Rows are points. The points of each table are mixes of a few directions, plus a little noise. Count the directions of each table, and those that both share. Where both have some left over, give the other angles between the two spaces (their principal angles), to ten degrees, smallest first.

First:
[[-0.2 -0.5 -0.3]
 [-2.3 -8.2 -4.2]
 [ 1.0  3.7  1.9]
 [-1.2 -4.4 -2.3]
 [ 1.5  5.4  2.8]
 [ 1.2  4.1  2.1]]
Second, 6 rows:
[[ 0.0  3.4  0.5]
 [ 4.1 -1.4  5.1]
 [ 1.2 -5.7  0.5]
 [ 1.8 -3.4  2.0]
 [-3.7  2.8 -4.3]
 [-3.4  4.2 -3.8]]
Directions: first 1, second 2, shared 1

First:
[[-1.9 -5.3  2.9 -3.7  1.4  0.8]
 [ 3.0  8.3 -4.6  5.8 -2.3 -1.2]
 [-2.2 -6.0  3.4 -4.3  1.7  0.9]
 [ 2.6  7.1 -4.0  5.0 -2.0 -1.0]
 [-1.3 -3.5  2.0 -2.5  1.0  0.5]
 [-1.8 -5.1  2.8 -3.5  1.4  0.8]
 [-1.3 -3.4  1.9 -2.3  1.0  0.5]
 [ 2.7  7.4 -4.1  5.1 -2.1 -1.1]
 [ 0.1  0.4 -0.2  0.3 -0.1 -0.1]]
Second, 7 rows:
[[ -2.7  -6.2  -2.8   0.1   1.1  -4.4]
 [  3.3  -1.0 -10.7   1.9  -4.0  -0.5]
 [  0.2   1.4   4.1  -1.6   0.7   2.4]
 [  3.6   4.6  -3.3   1.4  -2.7   2.5]
 [ -3.8  -0.3   4.3   1.3   3.2  -4.0]
 [ -1.7   2.1   7.4  -1.0   2.5   0.9]
 [  1.1  -0.4   0.9  -2.2  -0.7   3.0]]
Directions: first 1, second 3, shared 1

First (7 x 9):
[[-2.9  1.2 -1.8  2.2  1.2 -3.5  5.0 -1.8 -0.4]
 [ 0.9 -3.3  2.4 -2.9 -1.7 -1.6 -4.4  3.1  2.7]
 [ 0.3  2.2 -8.9  6.6 -1.3  4.1 -0.4 -3.9 -2.0]
 [ 1.1  6.5 -0.6  4.5  2.3  1.5 -2.3  3.1 -1.1]
 [-0.7 -4.3  5.0 -5.7 -0.2 -2.3  1.9 -0.1  1.2]
 [-0.8  1.6  6.6 -2.5  2.5 -4.1  0.3  4.8  1.4]
 [ 2.2 -4.2 -2.7 -2.2 -2.7  6.2 -0.1 -5.5 -1.8]]
Second, 8 rows:
[[ 2.7 -2.0  4.4 -5.0 -0.5  3.6 -2.7  0.8 -0.2]
 [ 0.2  2.6  2.6  0.3  1.6 -0.8 -1.2  3.1  0.3]
 [ 0.8 -4.7 -4.7 -0.1 -3.8  2.6 -2.0 -3.4  0.4]
 [ 0.3  0.9 -0.7  1.3 -0.2 -0.2 -2.1  1.7  0.8]
 [ 5.4 -2.4  4.4 -4.6 -2.0  5.5 -9.7  4.4  1.5]
 [-4.0 -0.5 -4.3  2.5  0.5 -3.2  8.5 -5.8 -1.4]
 [-2.6  5.6 -1.2  5.3  2.7 -5.0  2.0  2.9  0.5]
 [-2.8  0.5 -0.2  0.3  1.8 -2.4  7.2 -3.5 -1.5]]
Directions: first 4, second 3, shared 3

First, 10 rows:
[[ 0.4  0.3 -0.7 -0.1 -3.4  0.3  4.1 -5.7  1.9 -5.3  6.7  0.1]
 [ 0.4  0.3 -0.9 -0.3 -4.8  0.3  5.7 -7.9  2.7 -7.4  9.3  0.2]
 [-0.3  0.0  0.4  0.1  2.0  0.0 -2.2  3.1 -1.1  2.9 -3.6 -0.1]
 [ 0.1  0.1  0.2  0.0  0.2 -0.1 -0.2  0.4 -0.2  0.2 -0.3  0.0]
 [-0.5 -0.4  1.0  0.2  4.9 -0.3 -6.2  8.6 -3.0  8.1 -9.8 -0.1]
 [ 0.3  0.3 -0.9 -0.3 -4.4  0.4  5.2 -7.1  2.7 -6.8  8.4  0.2]
 [-0.4 -0.4  1.0  0.3  4.8 -0.4 -6.0  8.2 -2.9  7.6 -9.6 -0.1]
 [ 0.0  0.0  0.1  0.0  0.2 -0.1 -0.1  0.3 -0.2  0.3 -0.4  0.1]
 [ 0.1  0.1 -0.2 -0.2 -1.0  0.2  1.2 -1.7  0.5 -1.6  1.9  0.0]
 [-0.1  0.0  0.3 -0.1  1.4  0.0 -1.5  2.3 -0.7  2.2 -2.6 -0.1]]
Second, 9 rows:
[[ -0.3  -0.5  -0.7   1.6   4.0  -1.7  -1.3  -1.8  -0.1  -1.6  -0.5   1.9]
 [ -0.4   2.6   2.1  -2.3   1.3  -2.1  -2.7  -0.4   1.6  -4.7  -1.5  -1.7]
 [ -4.0   4.7   4.5   0.7  -7.1  -4.6   3.1   4.3  -9.7   7.8  -4.1 -12.1]
 [  2.8  -0.8  -2.0  -2.9  -1.9   2.1  -1.9   0.1   6.1  -0.5   4.9   4.1]
 [  1.9  -2.6  -4.7   1.8   2.8  -1.4   1.5  -0.2  -0.2  -1.7   0.4   0.8]
 [ -2.4  -0.4  -3.9  -0.2   3.5   1.8   2.9   0.7   0.2  -6.8  -4.6   3.4]
 [  2.0  -3.6  -4.5   2.3   2.2   0.6   1.9  -0.6   0.2   0.3   1.5   2.7]
 [  2.5   0.2   9.9  -1.9  -5.3   4.8  -2.3  -1.7   1.4   4.3   2.7  -3.8]
 [ -2.1   0.3  -0.7   0.8   0.4   0.4  -1.1  -0.4   0.4   3.0   1.2   4.7]]
Directions: first 1, second 6, shared 0; angles 60

First:
[[ -2.4  -4.4   0.3   2.7   0.2   8.6  -6.2   2.9   2.6  -2.6   1.5   3.7
   -2.9  -8.1  -1.3  -2.3  -1.2   1.5]
 [  0.2   0.4   0.0  -0.2   0.0  -0.7   0.5  -0.2  -0.2   0.2  -0.1  -0.3
    0.3   0.7   0.1   0.2   0.1  -0.1]
 [ -2.1  -3.9   0.2   2.4   0.1   7.6  -5.5   2.6   2.3  -2.3   1.3   3.3
   -2.6  -7.1  -1.2  -2.1  -1.1   1.4]
 [ -2.6  -4.8   0.3   3.0   0.2   9.4  -6.7   3.2   2.8  -2.9   1.6   4.1
   -3.2  -8.8  -1.5  -2.5  -1.3   1.7]
 [  1.8   3.3  -0.3  -2.1  -0.1  -6.5   4.6  -2.1  -2.0   1.9  -1.1  -2.9
    2.2   6.0   1.0   1.7   0.9  -1.2]
 [  0.1   0.3   0.0  -0.2   0.0  -0.6   0.5  -0.2  -0.2   0.2  -0.1  -0.2
    0.2   0.5   0.1   0.2   0.1  -0.1]
 [  3.0   5.6  -0.4  -3.5  -0.2 -11.0   7.8  -3.8  -3.3   3.3  -1.9  -4.7
    3.7  10.2   1.8   2.9   1.5  -2.0]
 [  1.9   3.5  -0.2  -2.2  -0.1  -6.9   4.9  -2.3  -2.1   2.1  -1.2  -3.1
    2.3   6.5   1.1   1.8   1.0  -1.2]]
Second, 8 rows:
[[  0.5  -5.3   0.4   2.8  -3.9  -2.4  -8.8   2.2  -1.8  -0.5   2.0   2.4
   -6.5  -7.6   5.9  -3.8   3.1  -1.9]
 [  1.0   3.3   1.7  -0.5  -0.7   0.7   0.1  -0.1  -2.5   0.3  -0.7  -1.8
    2.0   2.6  -0.1   1.7   0.1  -0.6]
 [ -0.8  -0.5  -1.6   0.1   1.6   0.5   1.3  -0.1   1.9   0.4   0.6   1.1
    0.4   0.2  -1.4  -0.4  -0.7  -0.1]
 [ -4.0  -1.6   6.2  -2.5   7.1  12.2  -2.6   2.2   6.3  -5.6  -0.5  -1.8
   -0.9   2.7 -13.2   1.0  -5.0  -2.7]
 [  0.6   0.1   5.1  -0.7  -1.5   1.7  -3.4   0.5  -1.8  -2.6  -1.4  -3.0
   -1.0  -0.2  -0.3   0.9  -0.3  -0.4]
 [  0.2  -1.8  -4.1  -0.9  -0.3  -6.6   8.5  -3.4   2.4   0.7  -1.5   0.2
    1.3  -1.0   3.2  -0.1  -0.3   5.6]
 [  0.7   6.6  -4.6   0.3   1.4  -0.4   5.5  -1.0  -1.7   5.1   1.0   1.2
    6.0   6.3  -0.9   2.2   0.5  -1.0]
 [  1.7  -0.8  -2.7   1.5  -3.9  -6.1  -0.7  -0.5  -2.7   2.1   0.7   1.2
   -1.1  -3.1   7.0  -1.5   2.9   0.9]]
Directions: first 1, second 4, shared 0; angles 30
